Each row of a before or after table is a point. One or more steps were done to the points. Then noise was added and the rows were shuffled. The steps act on how far a point lies along the listed directions, d1 being the first. What was done? A step turns or swaps two directions, mirrors them in a line or flattens them onto one, adds a multiple of one to another, or multiplies one. Angles are multiples of 10 degrees, from the lower direction toward the higher: turns from -170 to 170, lines from 10 to 170 but not 90. Use the fewest steps. Two steps may share a direction if one is a turn and the other turns, adds or multiplies; they go together, in the order done. Otherwise the lowest direction goes first.
In the rows, 128 means zero.

Directions:
(1): [133 157 171]
(2): [ 86 105 149]
(3): [ 97 164 107]
Before:
[[102 121 146]
 [132  89 109]
 [156 137 132]
 [156 133 118]
 [129 125 133]
 [136 157 140]
 [117 114 168]
 [117  89 106]
 [ 91 104 148]]
After:
[[128  58  62]
 [130 128 136]
 [121 135 199]
 [156 130 115]
 [111  55  54]
 [140 179 175]
 [ 91 104 147]
 [102 127 155]
 [157 148 145]]
Steps: multiply d1 by 2.5

Directions:
(1): [133  63  83 123 126 156 121 116]
(2): [105 135 149 138 170 167  77 112]
(3): [185 151 121  77 147 147 127 117]
Before:
[[160 150 135  92 147 149 109 119]
 [155 189 157 124 140 124 119 127]
 [108  52  77 145  99 107 183 132]
 [ 96  89 117 173 134 126 141 135]
 [130  76  80  93 141 165 122 101]
 [ 96  43  90 148  77 131 137 136]
 [131 178 166 113 167 141 102 117]
 [137 167 127 143  71  78 160 159]
 [121 113 139 121 146 168 100 114]
 [171 129 114 111 126 152 134 113]]
After (10 x 8):
[[147 106 115 106 100 124 158 134]
 [169 127 119 111 136 160 127 111]
 [ 72  62 113 160 164 172 103 106]
 [ 97 181 166 161 143 145  74 135]
 [157 169 141  99 116  94 167 139]
 [173 146 124  88 127 126 133 129]
 [ 99  92 120 173 133 126 147 137]
 [ 76  51 108 156 111 166  92 122]
 [137  75  75  87 127 154 134 104]
 [163 189 148 122 126 110 141 133]]
Steps: multiply d2 by -1

Directions:
(1): [125 151 105 117 178 132  80  79 147 117  97]
(2): [133 190 178  99 114 163 131 114 101 111 138]
Before (14 x 11):
[[142 147 139 132 112 144 127 118 103 120 137]
 [152 186 182 117 105 161 143 120  99 110 141]
 [128 112  94 120 164 124  85 112 142 129 104]
 [135  59  44 165 149  93 104 145 152 147 108]
 [115 176 183  91 114 144 137 141  73 135 150]
 [135 129 147 120 113 133 149 111 118 122 147]
 [135  90  86 134 140  83 121 114 165 149 104]
 [114  76 113 146 104 122 154 175 117 137 166]
 [131 131  81 120 169 113  85  87 157 128 103]
 [126 144 166 120  86 146 169 149  91 124 151]
 [109  90  61 138 162 104  93 124 161 142  92]
 [108  98  84 153 145 124 137 118 133 130 121]
 [125 130  71 148 201 121  56  98 174 112  98]
 [134 131 155 111 104 162 126 129 103 120 146]]
After (14 x 11):
[[136 114 133 129 117 119 148 115 126 127 146]
 [129 173 138  93 152 156  86  99 115 114 110]
 [114 142 105 112 150 134  93 113 136 129 102]
 [134 243 162 100 177 180  61  73 127  80 112]
 [110   8  59 177 118  84 152 192 146 155 154]
 [145 138 132 136 111 139 123 117 108 122 138]
 [154 168 167 124 109 153 142 125 102 113 140]
 [113 142 158 108 121 124 136 146  85 142 147]
 [135 113 106 124 137  98 122 110 153 141 106]
 [122  80 116 148  98 108 165 167 118 142 141]
 [107 112  93 146 144 133 138 116 129 130 125]
 [136 213 145  84 151 161  89  69 123 106 117]
 [132 107 138 122 112 148 123 131 116 126 142]
 [135  77  61 155 143 107 104 140 146 140 109]]
Steps: add 1.5 times d1 to d2

Directions:
(1): [ 66 155  83 130 134 132  93 126 158  73 107  87 132 142 160 103 134 107]
(2): [143 129 122 102 169 165 163 172 146 137  83 172 110 136 185 108 104 116]
Before (9 x 18):
[[159 120 145 136 108 108 115 106  96 145 184 105 130 126  91 155 143 141]
 [ 62 173  61 106 173 145 106 154 185  78  75 117 135 155 219  99 137  97]
 [167  96 180 132 104 100 140  94 111 152 165 151 127 115  90 166 129 153]
 [ 71 151  96 156 105 119  67  78 140  69 151  57 141 130  91 103 149 123]
 [135 157 124 140 119 114  93 128 140 118 135 101 119 139 111 117 140 112]
 [131 112 145 134 117 134 142 122 112 136 149 135 114 121  89 135 138 124]
 [ 80 136 103 151 109 112 109 127 145  84 128  85 136 133 108 123 150 139]
 [ 69 184  67 125 179 154 134 167 150  84  47 130 103 149 224 103 109  80]
 [158 129 145 104 151 130 149 153 141 146 116 179 121 139 141 125 125 119]]
After (9 x 18):
[[ 77 181  70 123 182 157 142 173 148  90  45 139  99 150 226 103 106  81]
 [174 113 153 129 116 115 129 117  94 159 178 122 127 124  97 157 138 142]
 [ 95 150 114 126 123 104  91 115 150  92 136 112 139 146 122 122 150 111]
 [200 108 160 108 162 174 186 155 119 178 111 201 103 120 133 112 101 138]
 [140 104 165 141  93  89 116  79 115 128 173 123 136 118  80 165 140 151]
 [173 143 144 127 135 129 128 149 134 150 125 143 108 136 123 119 126 115]
 [125 116 142 137 113 131 136 119 114 131 152 128 115 122  87 136 142 124]
 [158 111 141 123 144 143 179 172 131 148 104 168 116 125 129 126 121 146]
 [103 161  83  90 193 164 144 179 178 113  62 164 125 152 230 103 122 102]]
Steps: swap d1 and d2

Directions:
(1): [168 127  79 139  75 117 162 170 110 126 114  91 149 116 134 146 119  73
 118 107  79 166 128  91]
(2): [169 152 122 114 124  48 113 131 137  70 150 120 140 120  67 109 156 125
 176 148 141 125 153 137]
(3): [158 113 125 134 162 130  51 118 137 110  97 141 119 143 104  97  90 139
  88 103 104 202 135 128]
(4): [130  50 104  76 156 163 115 146 151  92 167 115 168  93 116 145 109 124
 108 163 132 106 123 104]
(5): [126 141 102  60 132  99 139 104  90 173 118 176 153 131 141 132 128 113
 125 194 140 182 110 139]
(6): [161 134 106 121 108 117  91  79 123 116 100 136 198 132 165 167 123 167
 147  94 101  85 100 150]
Before (11 x 24):
[[ 89  91 137 116 121 169 186 172 137 144 142 109 133 116 167 147 133  99
  112 147 138  98 108  96]
 [ 74  66 122 112 114 203 197 196 135 150 149  91 116  93 145 160 106  93
   92 140 130 112 106  83]
 [124  68 123 123 113 203 171 155 111 168 129 115 136 107 162 159 101 103
   93 129  97 142 122  81]
 [162 130 128 131  99 110 130 128 142  88 136 138 150 121 117 134 132 141
  169 105 116  83 124 120]
 [163 114 103  81 124 114  91 109 124  95 141 136 189  93 133 143 117 159
  149 142 141 101 136 134]
 [114 122 131 151 105 186 160 140 126 169 115 110 131 133 175 159 115 117
  119 100 109  85 134 126]
 [ 99 156 156 178 150 166 141 128 122 163 116 121  84 143 162 117 116 130
   98 108 156 136 125 142]
 [ 64 164 171 143 119 185 181 110 103 198 109 145  98 135 186 143 132 133
  116 113 156 118 115 133]
 [173 117 111 119 108  96 107 106 138  94 124  92 174 108 107 133 125 143
  167 112 105  92 123 135]
 [113 137 143 148 102 140 184 151 116 165 121 108  86 129 157 122 130 119
  118 121 120 148 130 109]
 [ 85 142 134 125  95 166 182 130  97 225 108 143 110 147 176 146 125 107
  136 134 132 137 127 140]]
After, 11 rows:
[[165 166 118 148  73  87 153 118 109 136  98 107 141 135 160 141 137 140
  153  92  95 128 121 128]
 [186  63  60  77  89 120 109 152 144  58 130  81 239  79 124 194 101 126
  137 109  80  87  94  99]
 [206 138  96 144 101 100  78 128 133  94  94 103 171 136 116 138 106 122
  138  75  74 138 152 131]
 [159 185 108 127  68  62 159 137  96 161 106 126 130 145 111 125 147  90
  184 128 116 166 154 143]
 [179 219 127 142  82  39 127 106 102 102  99 125 147 134 106 122 156 122
  183  94 123 154 145 142]
 [173 206 124 175 101  63 130 116 114 105 112 104 138 138 129 127 148 128
  166  95 137 116 134 157]
 [111  70 130  81 176 180  97 149 137 122 158 141 117  92 116 105  92 136
   87 169 162 158 151 109]
 [177  87  92  95 113 107 100 138 145  73 119 106 214 113 144 159 118 124
  132 116  96 105 102 108]
 [147 101 142 140 142 170  74 111 149 113 103 162 129 141 136 118  87 164
  107  79 101 134 112 121]
 [191  75  87  99  92 124 151 162 118  95 146  93 189  88 112 162 118  92
  138 137  83 136 137  78]
 [125  74 139 130 164 183  78 111 147 138 107 115 119 123 124 105  80 151
   90 107 109 150 119 125]]
Steps: mirror d1 and d2 in the line at 160 degrees; add 1.5 times d5 to d3; turn d3 and d6 by -120 degrees; multiply d4 by 1.6

Directions:
(1): [113 109 153 104 137  93  90 168 143 162 156 111 120 126 112  70 148 124
 120 158 144 125 166 126 126 111 200 138 177 132 179 108 156 111 138 145
 133 166 136 219 145 111 157  96 149 124  81 156 107  96 120 153 165 159
 144 115 109 116 121 105 184 149  82 176]
(2): [145 110 112 140 150 158 137 137  93  93 128  80 156 127 106  77 167 111
 187 103 133 170 149 150 115  75 127 182 102  95 153 162 154 106 143 121
  74 118 152 121  75 112 115 113 168 150 153 122  90 124 173 218 127 110
 136 153 103 152 144 163 115  90 120 114]
(3): [118 134 130 132 139 169 178 167 129 100  85 155 137  84 123  98 146  92
 159 170 161  82 108 139 156 155  94 116 157 171 158 103 151 172  71 116
 133 131 139 158 142 112 127 101 142 112 164 133  96  75  81 110 161 115
 169 161 169 142  82 155 121  76 124  78]
(4): [ 77  96 122 161  94 123 136 101 102 147 119 108 162 149 110 136  60 122
 170 137  67 144 122 108  97 158 109 104 141 161 181 133 134 138 200 106
 176 126 142 120 158 117 100  88 104  89 146 158 139 143 117 168 161 184
 149 158  58 117 110 135 120 109 157 112]
(5): [ 73 126 130 147 117 134  68 104 103 117 109 161 141 104 149 138  79 125
 127 146  73 104 119 185  92  92 112 208 132 179 155  89 164 133  82 119
 111  85 126 158  86 174 134 114 125 169  98 143 102 155 130  89 125 140
 124 104 135 147 171 106  87 109 115 153]
Before, 14 rows:
[[114 132 131 130 146 166 166 161 118  97 106 123 153  81 129  79 152  85
  198 140 145 105 108 157 136 128 101 165 145 153 161 133 168 148  90 112
   86 116 140 157  99 124 135  93 162 146 158 139  95  77 110 169 139 112
  165 164 154 146 107 169  84  67  98  90]
 [120 169 140 100 116 124 144 127 148 125 115 134  96 118 124 149 123 142
  110 157 168  86 115 102 166 162 134  70 153 136 147 116 116 129 116 125
  162 162 121 146 168 130 137 146 121 105 129 110 139 113  88  83 147 135
  147 134 150 111 104 119 134 131 132 123]
 [ 59 106 128 134 143 155 155 156 107 131  96 141 166  92  93  46 103  93
  174 171 129  82 133 134 137 144 123 136 187 177 224  98 175 163 130 118
  155 143 146 187 132  92 130  43 151 112 161 158 118  83  77 154 191 156
  184 174  98 137 102 156 165  86  99  84]
 [ 86 107 134 159 107 105  78  93  84 139 145 105 155 151 124 140  70 138
  150 106  52 159 144 134  86  93 131 167 109 123 137 145 142 110 193 109
  132  98 126 112  98 151 103 141 122 140 109 124 127 181 172 149 125 137
   93 122  66 140 163 107 110 128 152 149]
 [129 121 133 128 126 158 138 171 113  98 121 131 141  97 127  54 165 105
  154 180 151 106 147 158 131  72 125 165 172 176 171 107 150 149  88 108
   91 110 145 187 120 137 156 107 166 144 140 174  84  83 114 155 148 110
  146 142 163 137 111 135 121  94  90 131]
 [163 111 130 104 144 108 105 151 141 140 155 102 119 130 132 118 138 136
  119 139 140 155 134 131 112  98 171 139 130  90 139 131 122  95 149 130
  119 156 129 150  97 102 159 114 158 132 115 135 112 130 128 170 127 151
  116 122 101 136 132 131 167 152 108 158]
 [131 122 111 139 101 107 112  74 107 142 174 105 135 179 143 197  83 170
  113  86  89 180 116  72 109 130 139  91  84 102  79 176 110 123 216 130
  136 124 124  74 155 137 110 127  93 113 124 117 184 200 154 141 118 157
  100 122  69 107 136 119  99 162 152 138]
 [132 117 132 133 132 131 165 149 135 125 103 151 139 102 134 120 128  96
  140 167 137  86 123 132 136 159 130 118 146 167 162 106 140 176  98 117
  143 133 129 144 142  91 121  96 141 126 132 136 104  78  92  92 139 136
  176 147 144 124 101 136 130 111 125  96]
 [134 136 139 100 161 144 108 181 118  78 132 143 132  96 104  56 172 132
  128 142 144 104 150 162 140  91 143 182 146 130 148 100 161 135  78 154
   68 125 137 208  90 124 152 127 161 185 106 108  82  89 138 132 134  99
  135 144 178 165 130 123 135 102  78 143]
 [150 118 111 153 155 195 178 140  78  46  72 117 160  93 131  91 157  83
  199 139 167 116 105 164 144  94  74 186 112 137 142 108 163 157  50 116
   80 101 133 116  69 128 112  84 158 138 169 115  63 104 111 169 148  82
  154 177 140 166 141 169  86  35  99  71]
 [126 121 119 135 107 136 135  83  88 123 139 110 128 165 112 158 103 155
  133  90 107 172 121 112  74 100  97 153  72  90 121 165  99 111 163 142
  112 130 141  61 101 135 109 138 111 132 143 115 141 182 174 149 106 127
   79 120 104 152 162 134 100 117 156 117]
 [145 125 126 121 130 139 173 162 168 106  97 184 116  83 142 111 181 120
   96 153 192  89 114 127 159 148 119 106 146 144 106  99 128 157  68 124
  116 148 117 158 152 101 135 122 157 116 139 131 104  94  86  65 131  79
  141 132 210 129  99 138 128 117 104 101]
 [ 58 105 157 129 106 121 141 152 141 155 128 140 135 111  96 121  81 121
  147 175 136 100 119 120 136 182 150  78 197 189 190 102 168 156 129 126
  191 149 142 204 203 129 140  96 114  75 130 162 123  62  69 107 180 168
  168 137 104 117  88 125 161 121 115 121]
 [109 165 160  97 165 137  61 147 151 116 125 170 132  94 155  95 170 118
   97 165 137  83 151 191 120  67 153 225 148 161 158  89 174 117  11 147
   64 137 130 222  88 158 169 118 147 184  76 128  99 118 116 103 117 119
  112  77 178 149 159 107 125 118  89 163]]
After, 14 rows:
[[125 107 122 141  96 111  81  96  97 136 166  96 143 162 136 117 106 154
  125 122  77 167 156 139  82  53 139 169 122 134 136 143 114 101 182 111
  102  92 131 119 109 166 141 140 130 155 108 170 137 170 172 175 102 141
   95 110  93 116 171 105 110 153 118 179]
 [102  76 126 139  92  71 111 106 147 172 156 115 137 159 118 126 109 156
  102 117 103 165 151  89  96 136 175 100 141 120 147 132 115 104 221 124
  156 162 125 148 172  96 119 102 130  94  98 166 144 158 134 152 139 162
  120 123  78  97 130 107 155 167 117 164]
 [126 145 136 139 149 168 140 154 105  79  96 155 137  86 134 107 148 101
  155 139 142  95 117 163 147 101  92 170 118 142 112 119 157 155  61 110
   93  97 125 131  83 143 119 154 155 156 150  94  84 115 128  92 126  64
  118 138 178 169 127 140  96  80 132  93]
 [131 156 136  99 114 105 126 108 144 139 141 101  97 146 117 153 123 157
  106 128 153 123 133  90 152 144 157  71 133 101 137 142 107 101 165 130
  155 166 119 127 161 127 133 155 121 107 118 106 154 137 121 120 133 143
  130 125 115 104 124 113 145 159 137 146]
 [139 137 127  95 158  95  63  95 128 151 176 124 113 150 130 116 135 169
   69  72 128 149 161 138 121  67 179 183 104  63  90 144 116  80 151 154
   93 125 107 111  69 144 155 150 143 188  86 108 173 179 178 125  80 106
   77  82 112 128 212 103 166 198  91 180]
 [ 74 120 125 162 109 141  89  59  96 129 128 107 189 165 129 151  72 133
  166 109  26 165 136 144  65  99  96 184  95 148 179 157 143 105 172 109
  113 110 145 103 104 147  95 101  98 136 130 141 147 194 156 200 116 178
  106 124  47 133 164 136  80 105 173 123]
 [156 141 141  99 130  98 104 111 154 143 183 114  95 156 121 174 143 177
   81  76 164 167 137 118 136 115 175 113 105  69  56 164 111  89 137 159
  117 133 111 103 132 159 151 197 117 142 103  98 164 134 163 104  74  94
   76  80 132 118 170 108 149 197 119 168]
 [114 131 141 117 130 169 166 157 109 103  99 156 119  96 111  97 145 110
  146 163 170  95 114 135 116 118  93 155 136 151 166 111 144 160  62 141
  112 150 149 152 121 118 137 102 141 125 152 131  89  97 104 102 155 111
  133 135 177 164 110 147 118  71 118  89]
 [108  85 141 135 131  95  58 119  88 133 147  84 144 145 126  84 109 127
  144 137 107 154 163 153  90  59 189 208 144 124 178  95 172  97 136 143
  108 130 125 190  85 147 141  68 144 144  61 154  87 147 143 190 158 158
  125 118  59 129 189  95 149 126  62 193]
 [154 110 135 117 131  77 103 121 137 162 163 112 123 154 135 136 130 139
  101 118 115 143 159 120 111 114 190 138 115 104 128 137 119 117 157 135
  128 137 118 127 123 102 131 129 136 150  81 128 134 130 152 122 105 147
  128 106 102 108 156 101 154 179 116 166]
 [150 126 110 134 126 142 138 113 123 110 116 133 133 122 150 178  93 134
  133 130 109 140  88 137 109 130  89 126  98 116 108 131 102 126 132 106
  136 117 120  79  97 121 130 126 129 122 159 124 129 156 115 129 108 136
  113 138 120 145 129 148 107 121 153 105]
 [156 159 125 115 152 175 181 167 132  82 110 167 119  88 150 132 172 116
  128 154 200  85  95 109 181 147 106  94 128 148  92 127 148 184  56 132
  104 134 127 141 154 121 138 114 138 120 166 103 118  93  83  75 150  92
  156 146 196 136  76 156 101  92 111  75]
 [102 114 143 117 127  87  69 119 125 157 172  94 136 135 136 106 115 135
  141 104  94 155 142 148  94  91 176 189 136 117 148 144 151  89 167 135
   93 124 125 166  94 151 152 113 141 163  78 149 130 139 159 181 114 153
  117 107  95 118 170 111 116 152  84 186]
 [ 87 104 118 148 107 115  84  91  81 113 147 108 167 161  98 127  61 162
  146 101  30 162 139 132  78 111 114 163 110 131 155 134 130 115 207 131
  117  99 138 128 104 140 106 123 108 159 111 124 136 174 172 173 121 160
  111 151  71 144 159 113 102 123 138 150]]
Steps: turn d1 and d3 by -140 degrees; flatten d2 and d5 onto the line at 50 degrees; multiply d4 by -1
